Every row gives one point. Two turns around zero, p and q, are shown by what they do to some points. Where does a point land after both, in the order given? Backwards means that the second turn is done in reverse. Each puzzle has new turns, and all numbers are rounded.

Turn p:
[  7 -29] => [-27 -13]
[ 9 25] => [26 -3]
[ -2 -36] => [-36  -6]
[-14  41] => [37 23]
Turn q:
[-28  28] => [-27 -29]
[ 0 -1] => [1 0]
[-20  -3] => [  4 -20]
[ 48 -23] => [21 49]
Where do these land?
p, then q: [47 20] => [40 31]
p, then q: [-36 -25] => [-28 -33]
p, then q backwards: [-17  12] => [19 -9]
q, then p: [25 -6] => [26  1]
q, then p: [-19   0] => [-18  -5]

Turn p:
[ 49 -19  -3] => [  7 -38  36]
[26  4 28] => [ 0  7 38]
[-22 -26 -10] => [-24 -12 -23]
[-14  24   5] => [10 25 -8]
[-10  42  10] => [23 38 -2]
[-29 -26 -30] => [-17 -21 -41]
Turn q:
[ 31 -35  36] => [-42  22  35]
[29 21  9] => [18 25 20]
[-27  13 -11] => [ 12 -10 -28]
[-29 -28   8] => [-33 -15 -20]
[-11  -8 -38] => [ 12 -38  -3]
[ 8 38 -5] => [35 16 -3]
Where do these land?
p, then q backwards: [ 8 -6 46] => [ 34 -21  25]
p, then q: [  2  31 -12] => [19  9 26]
p, then q backwards: [ 10   2 -48] => [-25  15 -39]
p, then q: [-20 -27  14] => [ -3 -15 -33]

Turn p:
[-25   5  28  -5] => [-35   2   0 -15]
[15 25 31  7] => [ -9   6  37 -19]
[  4 -12 -51 -40] => [ 43   6 -50  -5]
[-4 19 17 41] => [-22  12  36  21]
[ 11 -36 -24  -3] => [ 23 -27 -22  17]
Turn q:
[11  7 13 25] => [12 -8 -5 27]
[-63 -13  -4  41] => [-47  22  38  42]
[ -1   5 -31 -14] => [ -6  25 -13 -19]
[ 11  15  10 -26] => [ 24  -4   4 -23]
[ 42 -13  12 -27] => [ 17 -34 -24 -28]
Where do these land?
p, then q: [ 46  54   0 -26] => [ 63 -23  -1 -34]
q, then p backwards: [  5 -23 -16 -10] => [-20  -6  14 -17]
p, then q: [-45  -6 -14 -11] => [-15  46  -2   2]
p, then q: [ 8 -6 -4 26] => [ -2 -14   0  24]
p, then q: [-15 -20  34  21] => [-34  -8  30   9]

Turn p:
[-23  -4   3 -11] => [-13   5  10 -19]
[ -6  17 -13 -21] => [-13  18 -19 -10]
[  8  13  14 -31] => [-9 35  1  8]
[  4  -6 -27  50] => [ 15 -52 -17   2]
[ 54 -59  -4  24] => [ 79 -17  14  15]
[ -7  -4  12 -16] => [-5 16 13 -5]
[-30  43  15   4] => [-54  -4  -2   8]
Turn q:
[ 10   6 -24 -10] => [ 18  14  -4 -16]
[26 24 20  2] => [-15  29  23  10]
[-17 -58 -46  25] => [ 12 -24 -74 -12]
[-10 -21  26  18] => [-22 -18 -10  25]
[ -2  -2   2 -25] => [21 -5 11  6]
[ -7  51  22 -10] => [-15   4  53 -12]
Where do these land?
p, then q: [ 4 12 30 35] => [-32 -19 -24  17]
q, then p: [-31  -1  36  16] => [  1 -22  37 -25]
p, then q backwards: [ -8  13 -14 -44] => [ 31  13 -25  26]
q, then p: [-29 -12 -22 -16] => [38 16  1 -6]
q, then p: [ 43  -2 -21  30] => [-33   2 -45  -6]
q, then p: [-16  12  20  13] => [-10  -5  25 -15]
q, then p backwards: [ 35 -22 -28 -33] => [ 49 -19 -17 -23]

Turn p:
[ 21 -16 -25 -18 -38  -3] => [  0  22 -33 -27 -12 -27]
[ 43 -26 -29 -12   4 -11] => [  0  14 -33 -29  36 -16]
[-44   7  13  31  29  38] => [  4 -16  15  32 -15  60]
[-48  15  36 -10  33  24] => [ -6 -39  43   6 -20  41]
[-1 42 28  8  3 12] => [ 32 -12  33  19 -10  -1]
[  8   2 -28  -4 -10 -34] => [-16  33   0  -7  13 -23]
[ 21 -24   6   5 -20 -26] => [-14  -2 -25   6   9 -35]
Turn q:
[29 12 25 -3 12 18] => [30 -7 33  8  1 -4]
[-29 -30  -5  -8  -6  22] => [  4   7 -27 -11  22  31]
[ 33  -5  22 -13  -8 -16] => [ 11 -37  11  13   1 -17]
[-42  47 -21 -10  12 -35] => [-20  22 -20 -30 -59 -15]
[-20  24 -44 -10  31 -23] => [ -7  38 -26 -20 -27 -35]
[ -1 -26 -13  18 -50  30] => [-19   2 -11  41  27  41]
[ 30 -22  36  26   9   4] => [  2 -23  41  -1  35  -3]
Where do these land?
q, then p: [ -2 -17 -26 -15  18  -9] => [ -8  27  13 -13  21  -4]
q, then p: [ 16 -28  11  -6  21 -30] => [-37  -9   0 -16  28  -7]
q, then p backwards: [  1  11  16 -16 -63 -27] => [-37 -33  47  16  -7  19]
q, then p: [ 23  20 -14 -14  17  60] => [ 60   1   7  22  25 -22]
p, then q: [ -1  33  -9  -3  -9 -22] => [ -4 -20  23  -8 -26  -5]
q, then p: [-21 -20  10  72  12  37] => [ 22 -46  56  -3 -11  43]
p, then q: [-16   0  14 -18   4  -9] => [  0 -18  -9 -13   3  17]

Turn p:
[ 11 -15   0 -61 -13  13  24   4] => [ -9   1 -20  18 -30   5  -8 -57]
[ -2 -17  13 -26 -21   4 -10 -19] => [ -8  12 -12  18   4  17 -28 -18]
[-17 -20 -13  19 -14 -22   7 -15] => [-20  14  30 -12  -5   9 -17  13]
[ 10  81  -3  16 -12  14   3  -2] => [ 57  23 -11  11  -8 -48  13  26]
[ 26 -11  17  17 -12 -42   6 -14] => [  7 -24  31  16 -14  16 -28  21]
[  7 -24   5   1  15  16  26 -12] => [ -1  -4  24   3   8  15  14 -29]
[  9  -9 -18  12   9  19  19  28] => [-12  -3   7  -1 -12  -1  43  -5]
[-30  -6  15   7  -8  38  19  38] => [  6  27 -20 -20 -10  32  42  -8]
[ 20 -20 -38  11  59   2 -88   9] => [-58 -51 -27   3  69 -34  14  30]
[-34  40  21   4  -4 -43  -5 -18] => [ 36   6  -2 -35  -4  -9 -46  26]
Turn q:
[ 23 -46 -27 -15  14   0 -25  25] => [ 25   9 -24 -25  -3  27 -22 -44]
[ 11  22  20  55 -30 -23  -9 -16] => [-33 -39 -27  14  10 -43  -3  16]
[-10 -20 -31 -25  14   1  10  48] => [ 29  29  -6 -36 -29  27 -12   1]
[ 11  39  12 -26 -23  21  17 -23] => [  7  -1  46  22  -6 -34  21   0]
[-15 -30 -28 -18   4 -29  13  -6] => [-25  39  -7 -15 -14  18  -7 -16]
[ 11  33   5  41  21 -28   4 -25] => [-21   4 -18  16  40 -34 -14  29]
[-26  49  25 -26   4 -28  -3 -19] => [-31  -1  55   3  12 -11 -17  31]
[  1 -38  14 -22  10  19  14  22] => [ 20   4   2 -28  -2  32  29 -16]
[ -6  -9  11  36 -13  65 -21  -6] => [ 29 -43 -22  47  -6  18  25  -1]
Where do these land?
p, then q: [-15   0 -38  18 -21   7 -17  31] => [ -4  13  10 -17 -39  -3  -5  40]
p, then q: [ -2 -29  56  54  -7  -4  18 -11] => [ 63 -33   8   1  21   9  42   1]
q, then p backwards: [-18 -23 -12 -19   9 -15   1  -9] => [-22 -28   0  -4 -18   7   9  -4]
q, then p: [-15  -1  46  -7  15 -16 -50 -19] => [-14  -8 -12 -23  54  38  12 -20]
p, then q: [ -2  30 -37   9  38  -2  31  26] => [-38  26  21 -43  -7 -18  22 -14]
q, then p: [ -2 -31  -4 -18 -17  -1  12   3] => [ 11  29   5   9  -6  -4 -14 -20]
p, then q: [ 11  31  19  -5 -12 -25  31  15] => [  2 -23  -6 -13 -16 -32   7 -37]
p, then q: [ 27 -30  55   2   7  -7 -43  -4] => [ 44  -4 -46  18  12  44   3 -12]
p, then q: [ 12   3 -49   6 -18   7   0 -21] => [-36 -14   0  -9   6  -9 -12  40]
q, then p: [  3  49 -34 -40   4  55  17 -10] => [ 57 -24  14  42 -15  16   5  48]

Turn p:
[ 11  27  36  46 -18 -24   9  27  33] => [ -9 -16  22  28   4 -11  19  32  62]
[ 17  -6   2  42   7  -9 -17 -10  34] => [ 14 -15   5   5   9 -13 -32  34  28]
[-37   6  -1  68  -5  -7   8  -7  22] => [ -2   0 -35  30  16 -43 -14  15  45]
[ 17 -27  -5  -2   2   0  22   0 -29] => [ 14 -31  -6   3 -10   8   3 -27 -16]
[-12  20  29 -58  29   5  24 -29  23] => [-22  26  -7 -29  41  60  10 -11   3]
[ -3 -12 -24 -46   1  49   4  11  -2] => [ 29  32 -16 -33 -20  19  19 -12 -31]
[  7  -3 -19 -19 -32  12 -12 -23 -31] => [  9  21  11  21 -19   5 -15 -26 -35]
[-19 -11   1  43 -18 -51  -8  15  36] => [-27 -16   4   4 -15 -38 -25  12  58]
[  2  -7  19 -42  16  18 -24   8 -44] => [-19  -3   0  -8 -12  26  19   6 -61]
[ 16  15 -37 -32  17   7  -6   9 -42] => [ 11   4  22 -20   7 -13  18 -24 -55]
Turn q:
[  3   7  14  24  13 -17  21  -1 -39] => [  0  17  -1  24  26 -38   8  -5  14]
[  6  27  -9   4 -34  62  -2 -13   2] => [ 15  -8  -2 -17 -24  17 -15 -64  14]
[-40  -3  15 -38  -3  19 -20  43  21] => [ -8   0   6  24   0  67  -1  -1 -34]
[18 29 -5 13  7 -9 37 -4 -5] => [  5  30 -21 -17  14 -25  13 -12  11]
[-17  46   3  41 -10 -22 -30  22 -23] => [-66  17  -4  22  13  -9 -15 -21  23]
[ 11 -27 -17 -24 -16   8 -31  41  18] => [  2   3   0  13 -43  43 -20  28  -3]
[ 22 -30 -24 -23 -34 -26  11 -37 -39] => [ 18 -22 -10  14 -49 -57  17  10 -14]
[-42   2 -10  31  40   0  15   1 -12] => [ -4 -14 -25  14  59  -5 -14   0   4]
[ 20 -17  37 -35  70  12  12   2   4] => [ 48  29  40  -9  39   5 -10  29 -34]
[ 16 -12  -5 -22 -13 -22 -18 -35  48] => [-10 -24  15 -49 -29   2  16  27 -16]
[  2 -23   1  29 -19  -6   7 -20  24] => [  1 -29   0 -17  -4  -2  22  11  32]
Where do these land?
q, then p: [ 20  -1 -37 -12  19  14 -33  19 -31] => [-13  13  30  18 -21 -31 -18  34 -20]
q, then p: [ -7  25  34  -2  16  20  -1 -18 -27] => [-21 -19  -2  18  39  20 -19   8 -11]
q, then p: [-29 -18  36 -16   2 -12  20 -25 -25] => [ -1 -58 -15  15  18   4   4 -17   5]
q, then p: [16 -6 -9 20  9 -9 32  1  7] => [ 11   0  22 -31  10  -5   7  -7  16]
p, then q: [ 13 -17  45  14 -42 -62  40   5 -18] => [ 10 -77  14 -14  19  24  34   4  40]
q, then p: [-67 -25   4  32   7   9 -52  39   9] => [ 18  -2 -77  -8 -17 -21  -9  58  -7]
q, then p: [-19   9 -48  21 -11  13 -27   3   4] => [  2  29 -17 -16 -27 -20 -38   6 -13]
q, then p: [ 37  -1 -33   0 -15  54   6 -10  21] => [ 26  33  41  -6 -24  34 -30   0 -10]
q, then p: [ 33  11  -6 -19  13  -9  -9 -22  32] => [-25  15  23 -11 -18  24  24 -13 -18]
q, then p backwards: [  3  24  15 -38   5 -19  24   8  27] => [-11  21  -2 -42  14  33  -9  14 -10]

Turn p:
[ -6 -23  37 -47  26 -36   1 -34  18  -5  -4] => [ -9  33 -57 -11  41  -3   3   1  18  28 -20]
[ 24 -11 -11  13  -9  11 -32  37  20  -8  28] => [ 30  -4  13 -18 -17 -39  20 -15 -15 -13  24]
[-36  21   6  23 -16  -4  22  -8   2 -33 -30] => [  1 -40   4  29  15   7 -42   7  -3  12 -19]
[ 36 -39   0   6 -41  36 -25  29 -18 -15  17] => [ 33  28  48 -13 -23 -41   4  24 -15   8  26]
[ 46  15 -17  10 -11  33 -20  -3 -23   0  14] => [  6  14  40 -29 -35  -3  -9  -2  18 -19  19]
[ 14  24 -14  -1  26  -5 -15  18 -42  -1  62] => [-15  22  17 -46   0   4  -3 -25 -32 -54   8]
[-15  25 -12 -14 -25   1  45   6  32  -8 -31] => [ 11 -37 -15  27 -23   7  -5  18   6   7 -50]
[-13 -46  31 -35  35 -35  19   4 -19  37  -4] => [-34  44 -23   9  47  12  48  13 -12  16 -13]
[ 40  12  29  25  27  -4 -18  18 -27  23  16] => [-33   2  31 -34  20 -15  24  -4  16 -28  25]
[-31   5 -15  27 -30  -1  36 -36  35   2 -11] => [ 14 -27 -31  56 -13  16 -27  19  14  -8   1]
[ -6  22  18  -2  29  34 -29  14 -25  25  30] => [-51   4   9 -37 -18  -4   5 -14 -23  -6  29]
[-24  -5 -30  10  15   4  26 -20  25 -20 -44] => [  8 -15  -7  53  -5  15 -16 -28  17  23 -24]
[-29  -1 -21 -16 -26 -36  -9 -25  21   3 -44] => [ 38 -21 -29  15  12  45  -1   6  10  36  -9]
Turn q:
[  6 -31  19  18  10 -10 -25 -15 -17  12  19] => [-24   6 -39  23  10  -6  -5  17  20   8   0]
[ 17 -23 -35   8  -8  24  21  -7 -17   8   6] => [-16  21 -13 -22   4  -4  -5 -10 -14 -15 -41]
[-22  16 -36  39  28 -14 -24  34  -8  -4 -27] => [-34 -32  29   3   1 -38  49   6 -13   1  -1]
[ 14  39   2  17   1 -16 -20  -9 -31  40  40] => [ 14   2 -14   5 -29 -17  18  47  44   7 -29]
[ 24  36 -38 -17 -19  20   4 -45  44 -21  42] => [ 58  10  16 -38  28  -8 -18 -32  42  15 -35]
[ 10 -17  -3  -1   0 -31  14 -12 -35   5  41] => [ -4 -12 -37 -14  -1  -3 -27  40   4   5 -22]
[ 16  47  21 -25 -10 -19 -14 -25  -6 -21 -37] => [ 44 -23  23  35  -2  39  13   2  -3  25  -7]
[-27 -29  31 -30 -26 -26 -22  38  41  41 -24] => [-15 -25   4  38 -41   1 -30 -27  13 -42  56]
[ -6   2  -2  41  35  21  55 -29 -23 -22 -19] => [-33  37  22 -27  18  15   8  18 -37  48 -18]
[-50 -29   3 -33  -3  29  16  12 -14 -10 -31] => [ -2  12  -9   6 -19  -8 -11 -31 -66   1  27]
[ 25  11  13 -22  27  19   1  32  48  -9 -11] => [ 20  16  41   5  32   6   3  -4   4 -38  34]
[ -6 -21  25   6 -34   3  -7  26  18 -19   1] => [ -8 -12 -22 -12  -1  23   6 -25   7 -15  38]
Where do these land?
p, then q backwards: [ -7  15  11  25  30 -24 -15  -4  13 -85  27] => [ -7 -46 -55 -48   2   4  -6 -17  45 -21  24]
q, then p: [-14  -6  25  20  15   3 -38   0  15  26 -34] => [-10 -28 -18  34  12  -7 -21  11  -7 -33  27]
p, then q: [-10  25  37   4  -3  35  18  24   6  23 -24] => [-38 -16 -15  -6 -37  -9 -19 -13 -17  -7  34]
q, then p: [ 34  23   4  -6   9 -19  11  19   1  23  -6] => [  2 -18  17  -1   4 -46  -3   6  -6  17 -11]
p, then q: [-18  25   7  12 -11  -8   4  15 -30  38  12] => [  3  16 -30 -21   0 -10   8   1 -40  -4  27]
q, then p: [ -6 -60 -11  25  14   7  17  11 -14  31  12] => [ 14 -29 -11  -5  12  37 -24 -24 -47  16  -8]
q, then p backwards: [ -7  -5   9   8 -30 -10  -2  30  10  12 -43] => [ -9  26 -31  25  18  21   1   9  -5  32   2]
q, then p backwards: [ -8  10  -1 -57 -16   0   9   1  13  20  21] => [ 11   6 -31  10 -31  10  -7 -16  14 -37  25]
q, then p backwards: [ 13  -2  28   0 -20  27 -29  21 -20  18  15] => [ 14 -16 -18  -7   1 -10  13 -19  31  36  25]
q, then p backwards: [ 12 -16  -3   9  13 -38  15 -67   6 -71 -22] => [-59   6  23  -7   9 -37 -19  -5 -27 -31 -68]
p, then q: [  7 -19 -85 -46  22   7   2 -39 -25 -46  23] => [ 59  19  19  34  -3  38  54 -27  26  34 -53]
p, then q backwards: [  5  12 -22   6 -23  19   8 -11  25  13  17] => [ -8   7  15 -20 -24 -10  -7  19 -12  29   8]

Turn p:
[ 28 -11 -14 -29 -35   1  27   5  13 -32 -24] => [ 27 -18  -6 -19 -52 -16   9  10  29 -17  -3]
[ 13  -4  13  49  -1  18   2  30 -45  30  10] => [ -5 -14   2 -36  45  -9  16  10 -55   0   1]
[ 10  23 -36 -45  44  10 -13   8  17  21  -7] => [ 47   8 -21  26  29  23 -18 -19  32 -18   9]
[-36   1  13  21   4  26 -28  36  40 -44   8] => [-11  40  20 -35 -11   9 -53  13   8  30  29]
[ -2 -16  36  -9   2 -24   7   9 -33 -11 -11] => [-27 -14  -2 -14  13 -39   8  -3  16   7 -23]
[-25 -21   1  -1  48  41  -5 -35  26  12  -5] => [-11  37  36   6  21  49  10 -21  26 -15   9]
[ -8  28  -5 -13  -8   9 -18  -8 -25  -4  20] => [ -9 -14 -31   3   2  12  -5 -24  -8  18  14]
[-12  32 -16  44 -25   1  48 -35  10  -9 -14] => [-26 -10  16  20 -40  -2  11  13 -32 -41  42]
[ 34 -13  35 -73   3 -26  -7 -19  23  21 -12] => [ 23  18 -28  31  -1 -15  43   5  63  16 -35]
[  5  14 -26  26   3 -28 -27 -53 -11   5 -21] => [-17  19 -14  37 -18   4  -1 -32 -37 -32 -24]
[ 16   0  12  20  -6 -38  -4   6 -32  -4  49] => [ -3 -25   5  12   8 -34   3 -12 -39  43 -13]
[-23 -31 -14  11 -30   9  19  56  17  16   7] => [ 13 -26  22 -30   3  17 -23  61  -4   8  -5]
Turn q:
[-19  -5 -16  22  -5 -11 -30  11  -5 -40   2] => [ -7 -19 -22   2  17   1  44  -2  24 -10  -7]
[-25  -7  20  -6  -1  13 -15  41  55  -7  33] => [-11 -32  -2   1  32 -50 -28  21  24 -20 -21]
[-31 -27   0   6  -9 -35 -14 -32 -28   1   9] => [25  3  0  1  1 12 37 30 23 19 33]
[-11  52   9 -23 -10   9  16  15   9 -16 -12] => [-10  19 -13  -7  -5 -30  -8 -20 -18 -45   9]
[ 15  18  -2  -1   7  31  -6 -19 -40  57  -4] => [ -3  24  39   3 -59  29 -17  -3   8   1  -1]
[ 16  -2  16  18  38  -7  21  20 -11  -6  37] => [  2   4  26   9  47  32 -18   2   2 -18 -10]
[ 29  39  -8 -47 -19  10 -15  18  40  25  31] => [-31   0 -12 -55 -18 -20 -56  16  -2 -22 -12]
[ 36  -5  23  43 -20  -5  35  17   1 -32  14] => [ 10  11 -35  25  46  26 -27 -33  10   2  -6]
[-24  -3 -45   1  19  -5  51 -13  27  11 -25] => [ -6  37   3  16   6 -24  21  22 -53  24 -24]
[-28  16 -20  -8   7 -36 -37  -5 -24  27 -59] => [-20 -18  -2  14 -55   9  49  26 -27  -9  33]
[  2 -15   9  21  13   0  20 -54   1 -19 -27] => [  2  20  12  15  14  -2  24 -31 -11  47  23]
[ 40 -59  15 -25 -20  36 -25  -1 -24  -1   0] => [ 48 -46   7 -23 -25  17 -21 -29  21  32 -15]
Where do these land?
q, then p: [ 11  15  16   9 -38 -23  18  62   8   2  30] => [ 32  24   4 -24 -15   9 -60 -37 -12  -9  -7]
p, then q backwards: [  1 -10   3  40 -20 -16 -12  31  -5  26   5] => [  1 -14 -28 -23  19 -20  27  14  28  15   2]
p, then q: [ 37  -9  -6  -6 -12 -46   0  18  -7  10  15] => [  0 -18 -21  21 -10  43  -1   6 -29  19   8]
p, then q: [-15  19  28  12  -2 -48  16  20 -29  -6  10] => [  5 -20   2  24  12  18  28  54  -1   0  18]
q, then p: [ 12  -2 -23  -8  35  27 -33  10  20 -12 -27] => [-46 -15  12  -5  -4   3  16  11  29 -19 -32]
q, then p: [-26  -6 -59  12  19   5   6  -8  22 -10  -3] => [-16 -24  -4   8  22 -24  -7  28  16 -47  10]
p, then q backwards: [ -3   3  25   7   2 -32   0  37   5  30  52] => [-12 -55   2  12  17 -22  22 -14  43  11   0]
p, then q: [ 11 -20  -9  24  30  15   7  -5  41 -12 -21] => [-14   1  -7 -12  15  -7 -23 -40  10 -28  31]
q, then p: [ 19  21 -31  22  16  20 -19 -35  20 -18  -1] => [-38  -7  -6  33   7  27   5  17  29 -22  15]
q, then p: [-15 -10  39 -50 -19  32  -7 -35 -59 -18 -13] => [ 29  -1  -8  22 -48 -22  70 -10   2  42   0]
p, then q: [ 12  24 -43  19  37  17  12   2  32  29 -29] => [-20  -3   2 -20  40  26   3 -56  23 -22 -14]
p, then q: [-10 -16  22 -33 -12  29  22 -45 -49 -15   4] => [ 39  33   9   2  11 -54   4  16 -14  43  -3]
q, then p backwards: [-35 -12  38 -48 -36  18 -10 -51   1  -7 -24] => [ 54  30  16  -7   1   6  31  20  14 -63  19]
